Each point is reached from the start by the listed moves, each made once or not at all, plus a little noise. Is the number of moves made odd or even? Then give how often each move was made.

Moves:
(1): -0.01	0.11	0.25	-0.11
(2): -0.12	0.25	0.11	0.17
(3): -0.18	-0.01	0.47	0.10
Start: -0.26	-0.23	-0.03	-0.10
Points:
-0.56	0.10	0.78	0.07 => odd (1, 1, 1)
-0.46	-0.13	0.69	-0.11 => even (1, 0, 1)

Moves:
(1): 0.13	-0.15	0.42	0.25	-0.06	-0.14
(2): 0.12	0.39	-0.04	-0.03	0.15	-0.19
(3): -0.59	-0.17	0.32	-0.21	-0.39	-0.14
(4): 0.16	-0.04	-0.08	0.21	-0.04	0.05
Start: 0.04	0.10	0.19	-0.06	-0.15	-0.03
Points:
-0.41	-0.22	0.93	-0.02	-0.61	-0.29 => even (1, 0, 1, 0)
0.17	-0.06	0.61	0.18	-0.22	-0.17 => odd (1, 0, 0, 0)
0.33	0.44	0.08	0.11	-0.03	-0.16 => even (0, 1, 0, 1)
-0.29	0.18	0.87	-0.06	-0.45	-0.49 => odd (1, 1, 1, 0)

Moves:
(1): 0.25	0.02	0.17	-0.18	0.08	0.02	0.01	-0.07
(2): 0.07	-0.44	0.22	0.27	-0.22	0.02	0.27	0.01
(3): 0.05	0.30	0.50	0.17	0.24	-0.19	-0.24	-0.14
(4): 0.25	0.03	0.22	-0.12	0.01	-0.11	-0.16	0.10
(5): -0.01	-0.22	0.40	-0.08	0.02	0.11	0.01	0.04
(6): 0.08	0.29	0.09	0.07	0.33	-0.26	-0.11	0.05
(7): 0.15	-0.19	-0.28	0.12	-0.23	0.38	0.08	0.05
(8): 0.07	0.02	0.09	-0.13	-0.08	0.00	0.14	0.10
Start: -0.01	-0.11	0.06	0.22	-0.01	0.07	-0.14	-0.06
Points:
0.44	-0.44	1.01	0.18	0.11	-0.03	0.18	0.08 => odd (1, 1, 0, 0, 1, 1, 0, 1)
0.61	-0.22	1.17	0.36	0.10	-0.20	-0.27	-0.15 => even (1, 1, 1, 1, 0, 0, 0, 0)
0.61	-0.44	1.17	0.19	0.21	-0.16	-0.11	0.07 => odd (1, 1, 0, 1, 1, 1, 0, 0)
0.58	0.10	1.08	0.26	0.27	0.00	-0.41	0.14 => even (0, 0, 1, 1, 1, 1, 1, 1)

Moves:
(1): -0.19	-0.12	0.01	-0.01	0.09	-0.09	-0.09	-0.08	-0.28	0.19	-0.02
(2): 0.13	-0.09	-0.30	-0.24	0.13	0.08	-0.22	0.22	-0.25	-0.20	0.20
(3): 0.34	0.04	-0.44	-0.27	0.07	0.11	-0.02	-0.43	-0.07	0.08	-0.40
(4): -0.16	0.16	0.16	0.03	0.57	-0.16	0.08	0.31	0.15	-0.11	0.05
(5): 0.07	-0.04	-0.18	-0.09	0.07	0.03	-0.38	0.14	-0.02	-0.08	-0.08
(6): -0.10	0.47	-0.21	-0.23	-0.04	-0.11	-0.27	0.16	-0.25	-0.06	0.32
(7): -0.64	0.09	-0.21	-0.11	0.11	-0.12	0.01	0.12	0.42	-0.42	0.11
(8): -0.08	0.28	0.11	0.40	0.07	-0.23	-0.13	-0.08	-0.14	-0.25	-0.13
(9): 0.10	-0.28	0.03	-0.25	0.12	-0.58	-0.05	0.02	-0.16	0.03	-0.10
(10): -0.13	0.12	-0.20	-0.02	-0.23	0.42	0.07	0.20	-0.28	-0.39	-0.39
(11): 0.01	0.03	-0.21	0.21	0.06	-0.15	-0.17	0.15	-0.09	0.04	-0.09
Start: 0.15	0.16	0.12	0.05	-0.02	-0.04	0.02	0.00	0.21	0.00	-0.03
Points:
0.25	0.64	-0.05	0.21	0.69	-0.31	-0.06	-0.19	0.16	-0.29	-0.53 => odd (0, 0, 1, 1, 0, 0, 0, 1, 0, 0, 0)
0.03	0.98	-0.50	0.12	0.87	-0.57	-1.04	0.91	-0.39	-0.66	0.24 => even (0, 1, 0, 1, 1, 1, 0, 1, 0, 0, 1)
0.01	0.24	-0.08	0.19	0.27	-0.28	-0.40	0.06	-0.45	-0.24	0.04 => odd (1, 1, 0, 0, 0, 0, 0, 1, 0, 0, 0)
-0.46	0.08	-0.09	-0.37	0.88	-0.86	-0.32	0.58	0.60	-0.59	-0.07 => even (0, 0, 0, 1, 1, 0, 1, 0, 1, 0, 0)
0.33	0.60	-0.21	0.10	0.77	-0.31	-0.40	-0.07	0.14	-0.38	-0.57 => even (0, 0, 1, 1, 1, 0, 0, 1, 0, 0, 0)

Moves:
(1): 0.23	-0.03	0.28	-0.06	-0.02	0.19	0.01	-0.04	0.06	0.23	0.00	-0.10	-0.11
(2): -0.15	0.22	0.07	-0.12	0.15	-0.02	-0.18	-0.23	-0.25	0.24	-0.03	0.27	0.07
(3): 0.03	-0.08	-0.08	-0.24	-0.31	-0.05	-0.03	-0.08	-0.13	0.45	0.25	-0.52	-0.16
(4): -0.19	-0.03	0.19	-0.23	0.01	0.02	0.09	-0.02	-0.26	0.21	0.13	0.08	0.11
(5): -0.21	0.13	-0.23	-0.11	0.04	0.28	0.14	0.05	0.15	-0.24	-0.11	0.06	-0.04
(6): 0.03	-0.57	0.02	-0.31	0.10	0.01	0.30	0.01	0.03	0.29	-0.10	-0.11	0.05
(7): -0.11	-0.10	-0.03	0.13	-0.05	0.16	-0.17	-0.37	0.04	-0.11	-0.19	0.07	-0.19
(8): -0.16	-0.30	0.17	-0.11	0.36	-0.04	-0.19	0.18	-0.09	-0.30	0.10	0.25	-0.32
(9): -0.10	0.39	-0.14	0.30	0.09	0.06	0.37	-0.25	-0.09	0.15	0.37	0.06	-0.15
(10): -0.40	-0.13	0.03	0.09	-0.03	-0.32	-0.27	0.45	0.36	0.10	-0.10	0.07	-0.11
(11): 0.15	0.05	-0.14	0.05	-0.15	-0.04	0.04	0.14	-0.06	0.17	-0.14	0.19	-0.15
(12): -0.02	-0.03	-0.04	-0.16	-0.06	0.03	0.09	-0.07	0.28	0.01	0.21	0.14	0.13
Start: 0.08	0.25	0.11	0.33	-0.09	0.02	0.16	-0.01	0.25	0.07	0.22	-0.01	-0.10
Points:
-0.50	-0.04	0.42	-0.23	0.05	0.11	-0.32	-0.53	-0.44	0.56	0.46	0.15	-0.59 => odd (0, 1, 1, 1, 0, 0, 1, 1, 0, 0, 0, 0)
0.08	-0.42	0.07	-0.55	-0.51	-0.01	0.64	-0.03	0.10	1.20	0.58	-0.24	-0.13 => odd (0, 0, 1, 1, 0, 1, 0, 0, 0, 0, 1, 1)
-0.60	-0.21	0.08	-0.21	-0.28	-0.22	0.69	0.01	0.44	1.27	0.96	-0.31	-0.22 => even (0, 0, 1, 1, 0, 1, 0, 0, 1, 1, 0, 1)
-0.91	-0.56	0.11	-0.51	0.02	0.02	-0.12	0.12	0.04	0.87	0.03	0.34	-0.84 => odd (0, 1, 1, 1, 1, 1, 1, 1, 0, 1, 1, 0)
-0.81	-0.20	0.01	-0.07	-0.24	0.03	-0.22	0.34	0.27	0.35	0.16	0.19	-0.95 => odd (0, 0, 1, 1, 1, 0, 1, 1, 0, 1, 1, 0)
-0.91	-0.60	0.57	-0.54	0.41	0.34	-0.02	-0.04	0.59	0.49	0.14	0.72	-0.50 => odd (1, 1, 0, 1, 1, 1, 1, 1, 0, 1, 0, 1)
